Rows are points. Any point is a mix of the corners, with weights that add up to 1. It lies inside the corners' shape when no weight is negative. Is each point inside? If not, which corners have a negative weight?

Corners:
(1): | 5.3 | 1.5 |
(2): |  3.5 | -1.5 |
(3): | -6.7 | -1.6 |
Points:
| 1.2 | 1.4 | => outside (2)
| -2.8 | -0.2 | => outside (2)
|  1.6 | -0.2 | => inside
|  2.5 | -1.4 | => inside
| -2.3 | -1.5 | => inside
|  8.7 | -0.7 | => outside (3)

Corners:
(1): |  2.8 |  2.3 | -2.2 | -2.5 |
(2): | -2.4 |  1.7 | -8.6 |  0.3 |
(3): |  4.3 | -7.3 |  7.1 | -1.9 |
(4): |  1.6 | -0.4 |  1.0 |  5.3 |
(5): | -0.4 |  0.0 |  4.7 | -1.6 |
Points:
| -0.4 | -3.4 | -0.5 |  1.5 | => outside (1)
| -0.5 |  1.8 | -1.4 |  1.3 | => outside (3)
|  1.9 |  2.1 | -0.4 |  2.2 | => outside (2, 3)
|  -1.1 |   1.4 | -12.2 |  -2.1 | => outside (4, 5)
|  1.6 | -2.5 |  4.4 | -0.7 | => inside
|  2.8 |  1.6 | -3.7 | -3.3 | => outside (4, 5)
|  1.4 | -0.4 |  1.1 |  4.1 | => inside
| -1.1 |  1.0 | -4.7 | -0.1 | => inside
|  1.3 | -2.5 |  3.7 | -1.3 | => inside

Corners:
(1): | -2.1 | -4.1 |  3.0 |  6.2 | -0.9 | -2.6 |  9.2 | -2.3 |
(2): |  6.9 |  1.2 | -3.9 | -1.4 |  1.3 | -7.1 |  3.5 | -2.0 |
(3): | -4.8 |  3.7 | -4.1 |  5.8 |  0.0 |  2.5 | -2.0 | -6.8 |
(4): |  0.7 | -0.3 |  0.8 | -3.2 | -3.2 | -5.0 | -5.6 |  1.7 |
(5): | -4.4 |  0.2 |  1.8 |  9.0 |  0.6 | -3.1 | -2.6 |  3.0 |
(6): |  0.8 | -4.6 | -0.6 |  1.8 | -1.6 |  3.8 | -2.8 |  2.8 |
(7): | -1.9 |  2.9 | -8.1 | -3.0 | -2.0 | -1.2 |  1.0 | -1.0 |
(8): |  3.4 |  0.3 | -9.5 |  1.6 | -2.6 | -4.3 | -5.0 | -3.3 |
(9): | -7.5 | -2.9 | -2.5 | -1.0 |  1.9 |  1.2 | -3.6 | -0.9 |
Points:
| -1.8 |  1.8 | -3.9 |  2.8 | -0.4 | -0.2 | -0.9 | -3.6 | => inside
| -0.7 | -0.9 | -2.6 |  2.4 | -0.2 | -2.0 | -1.4 | -1.5 | => outside (7)
| -1.3 |  0.5 | -2.3 |  0.3 | -0.8 | -2.0 | -3.9 | -0.2 | => outside (1)
| -8.2 |  1.8 |  0.2 |  7.3 |  2.7 | -0.6 |  3.9 | -1.1 | => outside (4, 6, 8)
| -3.2 |  3.7 | -5.8 |  1.7 |  0.4 | -2.0 | -3.1 | -3.6 | => outside (1, 6)
|  1.9 | -0.3 | -5.8 | -0.9 | -1.7 | -2.6 |  0.3 | -3.2 | => outside (5)
|  0.2 |  0.8 | -2.3 |  0.7 | -0.8 | -2.8 | -1.6 | -1.7 | => inside
| -0.4 | -0.8 | -3.0 | -2.0 |  0.1 | -1.6 |  0.4 | -1.4 | => outside (5, 8)

Corners:
(1): | -5.9 | -1.9 |  1.2 | -1.8 | -5.5 | -2.0 | -2.4 |  5.6 | -4.6 |  3.6 |  4.7 | -3.7 |
(2): | -1.7 | -0.2 |  6.0 | -3.2 | -2.1 | -2.4 | -1.2 |  3.1 |  1.7 | -3.0 |  2.9 | -5.0 |
(3): | -7.9 | -1.4 | -2.9 | -0.5 |  3.7 | -0.4 | -3.1 |  0.1 | -5.0 |  1.8 |  1.9 | -4.9 |
(4): | -2.7 | -4.2 |  0.5 | -3.2 | -1.9 | -5.2 | -1.0 |  4.5 |  2.1 |  0.9 |  1.2 | -3.2 |
(5): | -0.3 |  1.4 |  3.6 | -5.6 | -4.0 | -2.4 | -1.7 | -0.3 | -0.1 | -3.8 |  0.0 |  1.5 |
(6): | -4.6 | -0.9 | -3.2 |  0.9 |  6.9 | -0.1 |  0.0 |  2.1 | -3.7 |  2.2 |  6.1 |  0.5 |
(7): |  6.0 |  1.2 |  1.7 |  0.2 |  0.2 |  1.5 |  4.8 | -0.9 | -0.2 | -1.6 | -2.0 |  0.5 |
(8): | -7.5 | -4.8 | -0.9 |  0.3 | -1.4 | -4.8 | -2.6 |  5.8 | -5.2 | -2.8 |  4.6 | -3.9 |
(9): | -4.9 | -2.5 |  0.0 |  5.9 |  2.9 |  3.4 | -1.2 |  0.9 | -1.2 |  2.3 |  1.8 |  3.0 |
(10): | -1.9 |  1.3 |  7.4 | -2.0 | -3.1 | -7.1 |  0.3 |  3.1 | -2.0 | -0.1 | -0.5 | -2.4 |
(11): | -3.5 |  4.5 | -0.1 | -1.5 |  2.7 |  4.6 |  5.6 |  0.4 |  2.0 | -2.5 | -2.2 |  3.1 |
(12): | -2.1 | -8.1 |  5.2 |  1.6 |  1.1 |  3.3 |  3.3 | -0.9 | -6.6 |  3.4 |  0.9 |  2.7 |
(13): |  0.5 |  1.8 |  2.0 |  0.6 | -0.7 |  2.4 |  8.4 | -7.4 |  3.1 | -2.9 | -0.4 |  3.2 |
Points:
| -13.3 |  -4.3 |   1.9 |  -0.9 |  -0.8 |  -2.4 |  -7.3 |   5.6 |  -9.2 |   1.9 |   3.9 |  -4.8 | => outside (4, 6, 7, 13)
| -2.7 | -1.7 |  2.2 | -0.3 | -0.7 | -0.3 |  0.8 |  1.4 | -1.3 | -0.1 |  0.6 | -0.2 | => outside (6)
| -2.6 | -1.3 |  3.0 | -1.6 | -0.6 | -2.4 |  0.0 |  2.4 | -0.7 | -0.4 |  1.8 | -2.0 | => inside
| -3.5 |  2.0 | -0.3 | -3.0 |  0.1 | -1.5 |  1.4 |  2.3 | -1.5 |  1.6 |  2.8 | -4.6 | => outside (5, 8, 9, 12)
| -3.6 | -0.4 | -0.2 | -0.7 |  1.9 | -0.2 |  1.0 |  1.9 | -1.3 |  0.3 |  2.2 | -0.2 | => inside

Corners:
(1): | -4.3 | -3.7 |  2.9 | -2.1 | -2.8 | -4.1 |  3.6 | -7.3 |  3.8 | -3.2 |  1.0 |  1.4 |  0.7 | -3.1 |  5.4 | -0.5 |  2.4 |  3.9 |
(2): | -5.5 |  4.0 | -2.8 |  4.5 |  1.0 |  1.9 | -0.5 | -3.2 |  4.6 | -1.5 | -1.8 |  4.5 |  2.7 |  0.0 |  2.7 | -3.6 |  1.1 | -1.4 |
(3): | -2.5 |  1.7 | -0.9 | -2.4 |  2.7 | -7.1 | -2.6 |  2.2 |  1.6 |  0.2 |  5.4 | -0.6 | -1.0 | -3.7 | -3.8 | -1.3 |  3.8 | -0.8 |
(4): | -3.4 |  1.0 |  1.9 |  4.8 | -0.4 |  2.2 |  2.7 |  0.3 | -5.8 | -6.0 |  6.2 | -0.9 | -1.6 | -0.6 |  5.0 | -4.8 | -4.3 |  2.2 |
(5): | -4.9 |  1.5 |  5.5 |  2.7 | -0.4 | -6.2 | -3.6 | -4.4 |  1.4 | -3.1 |  1.4 |  1.9 | -2.8 |  5.4 | -1.1 | -3.1 | -0.2 | -0.3 |
(6): | -4.3 |  2.3 | -2.1 |  0.6 |  1.9 | -1.5 | -1.8 |  3.2 | -7.5 |  3.6 | -2.0 |  6.7 | -5.0 |  0.1 |  6.1 | -4.1 | -3.9 |  4.4 |
(7): |  0.4 |  4.2 |  3.8 |  2.4 |  1.5 | -1.5 | -5.2 | -1.4 | -0.3 | -5.8 | -2.6 | -2.1 |  6.8 |  3.0 |  1.5 |  2.7 |  2.7 | -3.2 |
(8): | -3.9 |  0.4 | -2.4 | -1.6 | -3.8 |  5.6 |  3.8 | -2.3 | -1.5 |  0.0 |  0.4 |  0.6 | -0.2 |  1.0 |  7.4 | -6.1 | -5.3 | -1.3 |
(9): | -1.0 | -4.5 | -4.8 |  1.4 | -2.9 |  4.9 |  5.0 | -3.8 | -1.5 | -5.9 | -3.4 |  0.5 |  7.6 |  2.1 | -3.3 |  6.0 |  2.3 | -2.4 |
(10): | -0.5 | -3.6 |  0.9 |  7.1 |  2.1 | -6.0 | -3.2 |  1.5 |  3.0 | -2.6 |  2.8 | -0.6 |  3.4 | -2.4 | -1.6 |  3.0 | -1.5 | -1.7 |
(11): |  4.7 |  5.8 | -4.0 | -0.8 |  1.9 |  3.4 |  4.0 |  6.2 | -1.2 |  0.9 |  2.4 |  5.0 |  4.1 | -1.1 | -2.3 | -5.1 |  4.1 | -4.8 |
(12): |  1.9 |  2.9 | -3.3 |  5.4 | -4.2 |  1.6 |  0.5 |  2.3 |  0.5 | -5.2 |  0.3 |  6.4 |  4.8 |  5.9 |  0.9 | -0.5 |  1.2 | -2.4 |
(13): | -2.1 | -0.4 |  1.3 |  3.3 |  2.8 | -7.1 | -0.4 |  4.6 |  3.4 |  2.7 |  0.0 |  1.8 |  1.3 |  3.8 | -1.4 | -0.8 |  0.0 |  4.5 |
(14): | -0.8 |  4.2 |  4.5 | -1.3 |  1.5 |  3.7 | -7.1 |  0.4 | -0.9 |  5.0 |  2.8 | -2.2 |  1.4 | -3.7 |  4.5 | -1.2 |  5.4 | -5.8 |
(15): |  0.1 |  6.6 |  1.6 |  9.3 | -3.7 | -2.0 | -2.1 | -2.9 | -7.0 |  3.4 |  1.8 |  1.0 | -5.6 |  1.9 |  8.3 | -5.7 | -5.0 |  3.4 |
(16): |  4.3 | -2.5 | -1.6 | -0.2 |  3.6 | -1.6 |  2.4 | -2.1 |  2.6 | -4.3 |  5.8 |  1.9 | -2.8 |  4.5 |  4.3 |  4.5 | -2.8 |  2.2 |
(17): |  2.2 | -1.1 | -1.6 |  6.5 | -1.2 |  2.8 | -5.6 | -2.4 |  5.9 | -4.0 | -3.5 |  1.6 |  6.1 |  4.4 |  3.1 | -0.1 | -0.8 | -0.2 |
(18): |  2.9 |  5.8 |  4.8 |  6.6 | -5.4 |  3.4 | -2.3 | -3.6 | -1.4 | -2.7 |  0.8 | -0.1 | -2.8 |  3.5 |  4.7 |  1.7 | -6.5 |  2.5 |
(19): | -1.6 | -3.8 |  2.3 | -2.6 |  0.0 | -4.7 | -3.7 | -7.5 | -1.0 | -3.9 |  4.0 |  0.3 |  1.3 |  3.6 | -3.3 |  6.5 | -3.5 |  1.2 |
Points:
| -0.7 |  0.8 | -0.3 |  1.1 |  0.8 | -1.9 | -0.7 | -0.3 |  0.0 | -1.4 |  2.2 |  1.8 | -0.6 |  1.2 |  1.8 | -0.3 | -0.7 |  0.6 | => inside
| -1.5 |  0.9 |  0.0 |  0.6 | -0.5 |  0.7 |  0.7 | -2.0 | -1.0 |  0.3 |  1.9 |  1.3 | -1.3 |  0.7 |  2.4 | -1.7 | -0.6 |  1.0 | => outside (7, 10, 12)
| -1.7 |  3.0 |  2.3 |  3.6 | -0.4 | -4.0 | -4.4 | -0.7 |  2.1 |  0.6 | -0.5 |  2.7 |  1.2 |  0.9 |  1.4 | -2.0 |  1.3 |  0.2 | => outside (4, 8, 9, 16)
|  0.6 | -0.7 | -1.8 |  3.1 |  0.8 | -2.4 |  0.1 | -2.1 |  1.4 | -7.1 |  3.5 |  1.1 |  3.7 |  0.9 | -1.1 |  1.2 |  2.1 | -1.9 | => outside (6, 8, 13, 14, 18)
| -5.6 | -1.2 |  3.6 |  3.4 | -0.9 | -1.6 | -3.5 | -5.4 |  1.5 | -2.9 | -1.9 |  0.3 |  1.0 |  2.2 |  2.7 | -0.2 | -1.9 |  1.3 | => outside (3, 11, 12, 15, 16)

Corners:
(1): |  1.9 | -3.0 |  2.9 | -4.0 |  3.3 | -1.8 | -2.3 |  1.2 | 11.6 |  1.8 | -0.9 | -7.6 | -6.0 | -1.9 |  3.5 |  4.0 |  7.0 | -7.5 | -0.2 | -9.1 |
(2): |  2.7 | -2.8 |  5.8 | -1.6 |  3.9 |  2.1 |  0.5 | -4.6 | -8.4 | -5.3 |  1.7 |  2.8 | -6.3 | -4.3 | -5.1 | -0.6 |  5.8 | -3.6 |  0.2 |  1.3 |
(3): | -4.1 | -0.2 |  0.8 | -0.7 |  3.6 | -1.0 |  3.4 | -6.3 | -6.4 | -7.2 | -0.9 | -6.0 | -1.7 |  2.4 | -0.8 | -2.8 |  7.1 |  6.2 |  0.7 |  5.8 |
(4): |   1.9 |   0.5 |   0.2 | -10.7 |   2.1 |   5.0 |   5.7 |  -5.7 |   1.3 |  -4.7 |   1.3 |   0.6 |  -2.1 |   4.0 |  -5.0 |  -2.0 |   2.5 |  -0.2 |  -3.9 |   3.4 |
(5): |  1.5 |  4.0 | -4.7 | -8.3 | -1.2 |  4.3 | -0.4 | -2.4 |  5.8 |  4.0 |  1.4 |  4.3 | -1.0 |  4.8 |  2.1 | -4.1 |  1.8 | -0.9 |  3.2 | -5.4 |
(6): | -2.3 | -1.1 | -4.2 |  1.5 | -0.7 | -1.3 | -3.6 | -1.9 |  7.0 | -2.8 |  1.6 | -6.7 |  4.4 | -0.6 |  3.3 |  3.7 | -6.8 |  0.3 | -1.3 |  5.7 |
(7): | -1.1 | -0.3 |  4.5 | -0.9 | -1.0 |  5.0 |  5.8 | -0.3 |  4.6 |  2.5 | -1.6 |  4.6 |  0.9 |  2.8 |  0.7 | -3.9 |  1.8 |  4.2 | -1.5 | -1.4 |
(8): | -0.5 |  3.8 | -1.4 |  3.2 |  1.4 |  3.0 | -2.4 |  0.8 | -2.8 | -1.6 | -0.7 |  4.7 |  6.1 | -2.0 | -0.7 |  1.1 |  3.5 | -0.2 | -0.9 | -0.2 |
(9): |  4.9 | -6.9 | -0.2 | -1.0 | -1.3 |  2.9 | -3.2 |  3.9 | -2.9 |  3.3 |  0.0 |  0.2 |  1.8 |  0.5 |  1.6 |  3.9 |  4.3 |  3.3 |  0.6 |  1.5 |
(10): | -2.3 | -1.6 |  0.0 |  1.6 | -3.5 | -2.4 | -2.5 |  3.1 |  1.4 |  3.0 | -5.0 | -1.2 |  3.5 |  0.4 | -2.4 |  4.9 | -3.9 | -2.1 |  6.4 | -5.5 |
(11): |   0.5 |   0.8 | -12.2 |   0.9 |  -2.0 |   3.0 |  -0.3 |  -3.4 |   6.1 |   3.4 |   5.2 |   3.8 |   4.4 |   6.9 |   1.9 |   8.4 |   5.0 |   0.5 |   5.0 |   2.7 |
(12): |  0.6 |  1.0 | -0.3 | -1.7 |  3.6 | -0.7 |  1.2 |  2.6 | -0.3 |  0.5 |  3.1 |  3.3 |  3.9 | -0.6 | -1.7 | -2.1 | -1.4 | -9.9 | -4.2 | -4.6 |
(13): |  4.6 |  7.0 | -1.8 | -1.6 | -0.5 | -7.0 | -3.2 | -2.0 | -2.1 | -1.4 | -4.3 | -1.8 | -9.6 |  5.3 | -1.5 |  5.9 |  1.7 |  2.0 |  6.1 |  3.5 |
(14): |  5.5 | -5.3 |  2.3 |  0.9 |  7.4 |  5.6 |  2.9 | -4.8 | -1.1 | -0.5 | -1.5 | -2.3 | -2.8 |  0.0 |  7.7 |  2.6 | -4.0 |  5.5 | -6.0 | -7.8 |
(15): | -2.3 | -9.2 | -2.9 | -1.6 |  2.9 |  4.5 |  0.0 |  1.2 |  0.6 | -2.2 | -0.6 | -2.8 | -2.0 |  3.3 | -1.0 |  0.1 |  3.2 | -1.7 | -6.0 |  3.5 |
(16): | -1.2 |  8.3 |  2.3 |  3.6 |  0.9 |  6.8 |  4.9 | -1.2 | -6.2 |  5.1 | -5.9 | -0.5 |  1.9 | -5.5 |  6.6 | -4.2 |  0.5 |  2.8 | -3.3 | -0.7 |
(17): | -1.7 |  1.9 |  8.6 | -3.8 |  4.2 |  7.9 |  1.7 |  1.5 | -3.7 | -2.6 |  0.1 |  3.4 |  0.2 | -1.6 |  0.4 | -1.9 |  2.9 | -3.8 | -0.6 | -3.1 |
(18): |  3.6 |  4.7 |  0.8 |  0.0 |  2.5 |  3.0 |  2.1 | -6.2 | -2.0 | -1.1 | -5.1 | -1.6 |  2.3 |  3.5 | -0.5 | -5.0 | -7.6 | -2.5 |  3.6 | -1.0 |
(19): | -1.7 | -1.2 | -0.4 | -3.9 |  6.4 | -3.9 | -0.3 | -5.0 |  3.6 | -4.7 | -3.1 | -1.5 | -3.8 | -2.8 |  7.8 |  2.4 |  6.6 | -5.2 |  1.2 | -3.2 |
(20): |  2.7 |  2.5 | -5.2 |  2.4 |  4.3 | -0.8 | -2.1 |  4.1 | -7.5 | -3.8 | -3.6 |  1.8 | -1.8 | -6.0 | -0.9 |  2.5 | -0.3 | -2.2 | 10.8 |  0.5 |
(21): | -1.8 | -1.3 |  1.6 |  0.8 |  9.5 | -0.5 | -2.5 | -2.7 | -1.3 |  6.3 | -2.6 |  0.3 |  1.4 |  1.6 |  3.6 |  1.7 | -1.4 |  2.4 |  0.2 |  3.4 |
Points:
|  1.5 |  1.3 |  0.7 | -0.7 |  2.6 |  2.0 |  1.1 | -2.9 | -1.5 | -0.8 | -2.0 | -0.3 |  0.2 |  0.6 |  0.5 | -1.2 | -1.1 | -1.6 |  0.7 | -1.1 | => inside
|  0.1 |  0.0 | -0.2 | -0.3 |  2.1 |  1.6 |  0.1 | -0.8 | -0.3 |  0.3 | -1.4 |  0.1 |  0.1 |  0.3 |  1.5 |  0.4 |  1.3 |  0.0 |  1.0 | -0.7 | => outside (4)
|  1.9 |  0.2 |  0.2 | -4.0 |  1.0 |  2.1 |  2.6 | -3.0 |  0.3 | -4.1 |  0.3 | -0.9 | -3.3 |  2.7 | -4.0 | -1.0 | -0.5 | -1.9 |  1.5 |  0.1 | => outside (8, 9, 16, 19, 21)
|  1.3 |  0.5 | -0.4 | -0.6 |  0.9 |  2.0 | -0.5 | -0.8 |  1.5 |  2.3 | -0.9 |  1.3 |  0.3 |  1.6 |  1.9 |  1.3 |  0.7 | -0.5 |  0.8 | -1.6 | => outside (3, 4, 20)
| -0.1 | -0.1 |  0.4 | -1.4 |  1.8 |  2.3 |  0.9 | -2.4 |  0.5 | -0.1 | -0.4 |  0.2 |  0.1 |  1.5 |  0.8 |  0.1 |  1.9 | -0.2 | -0.5 | -0.1 | => outside (20)
| -0.3 | -2.0 | -2.9 |  0.0 | -0.3 |  2.6 | -0.7 | -0.7 |  1.8 | -1.0 | -0.3 |  0.8 |  3.2 |  4.4 |  1.3 |  1.0 | -0.2 |  1.0 | -1.2 |  0.1 | => outside (1, 2, 4, 16, 20, 21)
|  1.1 | -1.7 | -2.1 | -2.8 |  1.0 |  1.0 |  0.0 | -0.9 |  2.1 | -2.1 |  0.3 | -1.1 | -1.4 |  1.5 |  0.0 |  1.3 |  0.8 | -2.1 |  1.0 | -0.9 | => outside (8, 16, 21)
|  0.5 |  0.3 | -1.0 | -0.6 |  1.9 |  2.8 |  0.9 | -1.9 | -0.7 |  0.1 | -1.0 |  0.1 |  0.3 |  0.9 |  0.9 |  0.3 |  1.4 | -0.4 |  0.1 |  0.5 | => inside
| -0.2 |  1.1 |  0.3 | -1.3 |  2.4 |  2.6 |  1.4 | -2.8 |  0.8 |  0.3 | -0.9 |  0.1 | -0.1 |  1.2 |  1.6 | -0.1 |  1.2 | -0.6 | -1.8 | -1.4 | => outside (9, 20)
